Each row is a point. Examples show where two turns around zero, p and q, send a point. Where does a point land after both, in the order given? Backwards means that the second turn is done in reverse. Each puzzle has new turns, and all numbers are rounded.
In the rows, 128 means zero.

Turn p:
[132  84  79] => [153  82  88]
[121 146 123] => [112 138 121]
[111 120 138] => [119 115 142]
[149 162 172] => [129 178 161]
Turn q:
[118 132 146] => [146 137 124]
[160 142 144] => [131 109  95]
[130 146 144] => [138 136 107]
[137 161  98] => [ 89 141 108]
[ 95  59 108] => [135 117 206]
Where do these land?
q, then p: [145 125 145] => [147 118 117]
q, then p: [124 117 104] => [114 122 150]
p, then q: [155 102 185] => [168  96  83]
p, then q: [133 147 160] => [147 145 101]
q, then p: [ 87 140 102] => [ 92 158 144]
q, then p: [124 136  73] => [ 79 113 150]

Turn p:
[138 157 100 129] => [115 162 148 132]
[127 121 172 138] => [111  96 102 118]
[126  97 156 172] => [134 117  70 115]
[148 130  97  62] => [140 124 186 174]
[101 135 115 139] => [139 141 134 101]
Turn q:
[ 95 101 147 156] => [123 153 159 165]
[ 93 134 156 124] => [131 116 170 140]
[186 142 126 101] => [131 128  99  69]
[123 104  72 126] => [153 131  82 160]
[144 158 140 133] => [103 114 130 105]
Where do these land?
p, then q backwards: [121 173 134 115] => [133 147 167 147]
p, then q: [112  90 166 131] => [159 160  95 135]
q, then p: [148 155 115 157] => [162 134 145 102]
q, then p backwards: [168  97  83 102] => [117  86 117 185]
q, then p: [ 92 125 142 135] => [114 116  95 116]

Turn p:
[ 96 146 102 177 137 188] => [ 49 101 121 158 138 136]
[138 114 121 132 119 114] => [145 134 133 144 126 123]
[150  92 111 127 150 112] => [165 128 113 154 151 136]
[173 117 100 103 139 130] => [153 150  84 139 145 112]
[100 138 117 110 148 140] => [117  95 109 111 128 129]
[125 162 147 172 157 145] => [ 82 129 151 117 169 140]
[133 144 161 115  78  63] => [169 153 184 100  95  97]
[111 111 164  88  96 132] => [145 136 127 102  73 151]
Turn q:
[123 113 123 125 185 119] => [127 121  95 149 172 119]
[103 114 131 101 159 156] => [146 156 120 160 151 104]
[110 148  94 161  93  87] => [149 110 113  93 102 183]
[133  97  96 111 172 152] => [152 130 131 140 189 108]
[121 110 174 119 118 118] => [ 90 152 132 151 115 136]
[130 109 156 143  88 112] => [ 97 133 152 133 104 161]
[114 131 156 189  90 140] => [126  96 153 158  75 159]
[146 166  91 117 136 140] => [157 114 120  91 130  97]
[172 163 130  86 111 128] => [109 141 136  76 115  86]
Where do these land?
q, then p: [118 115 130 102 105 143] => [113 145 142  98 132 119]
p, then q: [136 169 113  94 114 154] => [150 159 105  91 129 152]
p, then q: [112  87  94 142 130  85] => [ 89  83 155 140 146 146]
q, then p: [136 105 132 152 147 138] => [128 120 138 145 145 158]
p, then q: [190 181 160  92  81 128] => [127 158  78  58  80 104]
p, then q: [140 104  97 136 162 121] => [132  88 125 137 164 129]
p, then q: [116 152 183 189 119 138] => [123 158 109 188  82 102]
p, then q: [116 131 119 141 136 132] => [129 129 126 146 136 138]
p, then q: [ 87 109 123 104 159 113] => [118 137 170 134 171 129]

Turn p:
[118 145 154 112 152 117 136 144 127] => [141 147 158 150 132 130 136 119 110]
[120 141 106 142 126 136 126 160 138] => [118 130 123 113 117 151 125  97 118]
[225 147 155 118 102 114 137 109 145] => [210 125 104 127 125 166 130 182 151]
[138 152 150 117 106 151 144 127 155] => [145 127 141 117 116 153 168 139 141]
[103 100 108 131 155 119 108 108 140] => [109 106 125 118 156  94 119 121 105]
[111  86  98 180 136 114 134 140 123] => [106 104  96 135 144 111 100  79 142]
[117  54  96 109 151 124 123 124 132] => [ 99 137  95 116 191  92 120 122 123]
[169 113 159 120 138 153 104 121 138] => [138 115 137 130 164 160 125 169 136]
[116 158  96 119 113 115 106 139 139] => [130 136 131  88 100 127 117 117 104]
[103 151 158 120 123 121 120 127 138] => [136 127 172 125 116 121 139 126 126]
[110 145 122 123 150 155 157 114 105] => [100 132 122 162 110 125 155 134 110]
[108 144 133 144  84 118 142 123  56] => [106 150 130 155  66 107 103 133 170]
Turn q:
[ 81 137 136 136 136 164 156 140 150] => [ 94 147 121 140  70 118 136 123 129]
[117 152 150 135 158 131 152 134 158] => [126 130 108 162  95 137 153 113 119]
[105 141 167 158 104 143 142 140 144] => [121 145 134 141  95 113 165 131 164]
[109 113 137  76 162  99 120 102 106] => [123 119 143 128 156 107 121  83  73]
[117 139 130 162 140 151 160 154 133] => [122 156 125 152  88 143 134 150 133]
[114 140 117 155 128 144 126 124 162] => [102 114 106 136 105 133 140 147 142]
[160  80 119 133 107 101  97 132 112] => [151 110 162  88 167 141 130 152 127]
[129 154 112  91 158 115  91 128  95] => [127 148  95 119 176 120 112 109  92]
[189  98 114 118  78 131 113 138 130] => [168 106 143  80 146 153 106 137 169]
[154 124  98 134  83 103 132 132 122] => [164 108 132 113 140 115 105 161 149]
[133 130 129 109 153 126 120  86  94] => [111 127 139 148 169 127 106 102 111]
Where do these land?
q, then p backwards: [118 114 123 137 122 111  99 143 164] => [129 135 111 121 115 151 129  97 160]
q, then p: [145 158  61 108 112 122 147  92 103] => [119 105 135  96 158 131  55 125 101]
q, then p: [146 110 153 124 121 112 141 123 141] => [142 119 120 142 146 133 141 144 153]
q, then p backwards: [126 128 122 148 108 119 151 114 148] => [129 137 147 148 118 129 130  97 116]
q, then p: [144 121 119 114 149 113 138 126  78] => [127 116 147 158 123 148  95 152 109]
q, then p: [104 117 146 100 114 151 133 121 164] => [132 128 129 104 125  84 151 143 153]
p, then q backwards: [102 135  88 146 188 124 126 126 151] => [105 124 122  84 177  98 118 102 140]
q, then p: [131 152 150 110 111 117 127 159 141] => [160 133  93 118 114 126 139 141 123]
p, then q: [144 122 144 145 107 190 117 161 113] => [ 75 141 112 111  78 135 136 114 146]
q, then p: [109 123 150 137 156 119 113 156  41] => [148 136 167 187  78 150 119 131  84]
q, then p backwards: [138 128 152 138 121 131 117  87 162] => [113 112 145 168 124 156 146 118 144]

Turn p:
[119 138 126 113 107  93 121  91 134 139 117] => [117 120 168 134 143 149 145 122  99 137 134]
[106 136 149 126 114 132 169 146 123 102 165] => [126 153  90 143 100 131 174 120 130 129 123]
[159 131 125 128 110 105 139 130 136 145 115] => [105 102 141 146 129 112 129 144 111 127 128]
[129 138 156 155 147 137 135 132 145 123 112] => [153 119 115 137 130 104 122 103 119 111 119]
[133 111 149 117 145 184 133 128 106 159 126] => [144 114 111  79 109 113 115 130 140 150  93]
[124 105 120 129 150 104 149 119 132 102 125] => [135 132 145 159 130 139 140 124 157 111 113]
[108 138 113 123 115  94 152 114 104 151 166] => [103 163 161 135 100 128 159 134 119 151 132]
[152 145 114 119 112 148  91 133 119 119 114] => [113 119 112 103 166 128 110 142 125 131 149]
[128 149 102 138 129 149 118 119 139 120 112] => [128 142 118 131 161 129 102 124 118 135 123]
[130  97 109 121 106 122 130 138 101 130 127] => [ 91 126 133 117 114 146 126 143 146 120 123]
[145 108 130 135 136 115 116 134 174 102 136] => [158 116 122 159 135 140 124 151 129  96 140]
[134  91 127 144 135 134 113 118 104  96 149] => [134 148 130 105 132 139 138 145 160  88 120]
[ 95 137 147 140 119 140 138 125 129 157 131] => [133 138 126 115  99 127 126 103  99 140 118]
[131 167 124 105 166 135  87 165 145 147  95] => [150 100 120 129 147 109  82 108 138 165 175]
Turn q:
[161 127 117 133 117  70 106 146 119 125 108] => [145 145 158 133 115 129 165 129 164  88 135]
[108 116 134 135 106 139 125 146 126 127 122] => [122 123 154 112 132 134 124 119 120 145 140]
[161 122 129 147 122 152 156 143 118 117 138] => [130 119 108 126 161 118 144 108 120 125 160]
[122 109 143 138 136 117 104 117 125 136 140] => [121 111 141 153 118 131 127 120 144 138 116]
[120 118 141 132 131 127 104 139 157 114 110] => [105 112 151 116 125 140 133 125 122 112 108]
[156 117 127 105 117 151  97 109 121 146 131] => [ 93 145 114 150 125 144 154 139 138 150 132]
[103 149 130 149 156 143 174 144 126 147 112] => [159 124 118 110 124  90 116 113  81 134 120]
[132 155 138  31 146  93 127 120 119 139 146] => [137 154  79  94  91 130 131 169 189 143  95]
[113 143 132 151 125 155 140 120 127 115 138] => [125 127 120 130 143 130  98 108 105 131 135]
[132 111 112 139 138 124 104 139 110 112 108] => [141 121 143 138 119 159 153 119 120 118 132]
[124 137 138 139 129 141 155  91 115 134 114] => [123 129 107 143 106 109 106 125 106 128 150]
[129 115 111 134 125 117 165 114 133 126 124] => [144 114 124 132 131 110 120 153 119 116 152]
[102 144 111 130 118 136 105 136 167 126 173] => [119 138 146 128 173 141  95 140 136 138  91]
Where do these land?
p, then q: [154 123 155 149 154 109 151  95 130 143 125] => [126 104 132 118  96 105 141 114 147  93 151]
q, then p backwards: [136 116 120 144 154  94 125 110  86 128 122] => [112 112 153 126 156 106 143 149 162 118 142]
q, then p: [108 108 110  97 116 108  99 111 125 104 110] => [130 117  68 111 113 139 119 133 113 126 129]
p, then q: [125 130 121 142 113 128 130 155 145 168 143] => [134 155 160 132 132 141 127 114 151 146 145]
q, then p backwards: [111 126 136 135 113 151 100 118 139  89 125] => [105 111 106 125  96 121 111 125 127 129  96]
p, then q: [118 118 124 126  95 137 140 160 147 106 122] => [142 132 142 140 152 157 118 135  96 136 142]
p, then q: [127 106 128 112 148 133 107 124 109 123 103] => [ 94 107 120 124 126 134 136 147 128 130 107]
q, then p backwards: [ 90 131 121 111 113 155 142 138 127 136 142] => [125 146 108 109 127 157 109 117 129 158 128]
p, then q: [125 128  93 117 129 135 113 105 108 119  94] => [112 115 117 129 105 134 126 125 107 140  82]
p, then q: [135 157 150 124  98 138 136 153 136 139 142] => [169 141 137 138 134 130 126 145 138 149 151]
q, then p: [163 128 123 129 154 134 142 113 117 144 159] => [119 150 150 163 131 111  99 139 133 118 119]
q, then p backwards: [145 166 154 151 149 116 152 155 167 136 149] => [156 143 146 175 150 155 139 113 104 113  97]

Turn p:
[137 139 128 120 133 152 144 116 181 167 158 129] => [112 122 152 151 130 101 142 127 125 151 159  76]
[139 122  99 100 169  97 122 165 141 157 170 110] => [ 82 158 127 175 164 128  98 114 154 151 140 125]
[ 95 164 142 104  96 144 108 116  84 116 114 173] => [180 104 144 134  85 179 143 116 126 135 122 155]
[171 114 156  94 113 113 139 128 158 138 134  91] => [130 126 111 123 140  94  95 100 149 109 168  96]
[113 160 140 149 145 149 123 108  73 136  76 138] => [121 124 121 119  78 179 160 139 104  91 116 144]
[108 171 134 176  95 134 143 132  74  88 118 126] => [137  91 117  89 121 160 149 106  75 127  99 171]
[131 132 132 167 109 133  95  83  75 100 132 139] => [151 149 107  89  78 134 141 124  96 147 108 164]
[115  84 107  97 107 142 147 122 156 163 134  96] => [139 155 153 141 162  90 155 105 159 108 142 104]
[106 164 115 143 111 103 129  81 110  91  91 145] => [149  95  85 105  97 150 166 130 135 138  88 140]
[ 86 139 158 158 139 131  96 128 122  97 113 120] => [130 101 120 138 100 112 133 152 106 113 111 179]
[160 118  96 109 112 156 111 149 176 144 112 119] => [157 149 124 161 161 113 118 137 117 115 131  74]
[150  73 136 145 160  79 146 181 156 155 153 149] => [ 73 145 166 118 162 107  62 148 162 136 109 114]
[155  83 121 103 176 133 160 155 157 112 158 127] => [103 147 136 121 185 116 103 166 156 142 172 122]
Turn q:
[ 95 170 146 134 116 122 129  84 125 141 130 143] => [115 109 118 121 114 167 111 113 133  89  91 130]
[200 160 167  85 100 119 112  61 104  72  87 113] => [ 59 104 137 108 168 196 158  84 128 131 171  64]
[132 147  90 118 164 134 141 196 126 121 164  99] => [105 175 123 139 137  79 144 179 126 123 145 171]
[113 134 122 174  78 135 125 135 126 131 132 159] => [161 108 128  88  85 123 146 122 138 108 117 130]
[103 126 150 164 125 127 132 110  93 115 128 151] => [140 106  94 125  97 132 122 130 124 105 118  93]
[177 131 138  59  86 134 146  68 146  74 120  73] => [105 156 133 104 219 197 162  90 137 135 160 101]
[138  93 113 137 172 118 157 162 134 156 165 125] => [140 163 105 135 122  89  94 153 113 167 134 157]
[102 127 115 144 109 144  98 109 109 163 110 181] => [141  83 144 120  91 122 135 117 120 130  69 117]
[128 104 111 155 161 166 121 153 140 162 134  95] => [147 135 149 126 147  76  92 167 144 142 121 132]
[ 99 119 139 127 128 135  99 110 130 113 143 176] => [145  79 107 138 125 127 139 112  99 114 108 134]
[117 143 174 120 104 156 141 146 134 133 107 160] => [130 127 140 127 112 105 127  69 126  90 125 117]
[123 153 151 152 116 122 109 118 161 101 105 147] => [130  82 130 129 117 143 131 103 154 101 152 137]
[123 107 120 131 140  89 105 176 125 163 158  92] => [147 157 158 143 110 123 107 181  93 140 148 155]
[113  92  90 110 161 101 139 161 118 129 113  79] => [143 175 137 180 137 123 135 176 138 161 137 127]
[158 115  93 111 160 118 165 131 149 147 123 126] => [111 159 120 136 138 118 118 124 149 184 125 153]
Where do these land?
p, then q backwards: [ 89 106 110 126 105 178 128 101 141 150  71 137] => [ 73 124 105 126  75 147 106 160  99 106 110 113]
q, then p: [108 135 154  96 172 111 171 129  99 137  79 158] => [123 117 106 125 103  94 182 112  92 124  69 129]
q, then p: [ 79 141 112 160 138 132 120  89 133 148 156 143] => [173 151 120 131 148 144 111 168 130  98 101 114]
p, then q: [ 99 107 104  97  56 132 128 128 147 136 126 149] => [100 124 134 115 144 144  81  97 150 165 173 112]
q, then p backwards: [101  81 123 137 126  97 162 121 153 124 120 130] => [135 138 105  82 108 124  86 116 117 108 133 142]
p, then q: [120 128 138 147 130 187 127 154 118 159 131 139] => [116 138 109 119 115 116 118 126 103  84 147  85]
q, then p: [147 209 130 156 180  36 137 168 136 112 116 106] => [169  85 207 158 149  96 134 124  82 196  88 158]
p, then q: [169 146 134 131 130 112 158 107 122 113 151 105] => [130 142 126 134 155 148 134 151 108 141  83 147]
q, then p: [128 132 159 115 116 115 101 104 138 188 105 116] => [154 133 134 130  71 108 118 139 106  92 149 147]
q, then p backwards: [148 115 155 156 108 143  98 126 104 111 124 130] => [152 141 156 132 109 152 159 116 154 131 117 134]
p, then q backwards: [131 121  98 109 120 159 104 164 102  92 161  86] => [122  96 141  79 139 119 144 143 175 114 173 113]
p, then q: [186 100 103 141 155 131 124 114 113 114 165 146] => [ 83 145 168 131 125 121 126 148 109 102  92 164]
p, then q backwards: [159 141 143  92 128 134 105 159 158  80 159 118] => [137  78 158 147 178 118 123 125 163 115 148 115]
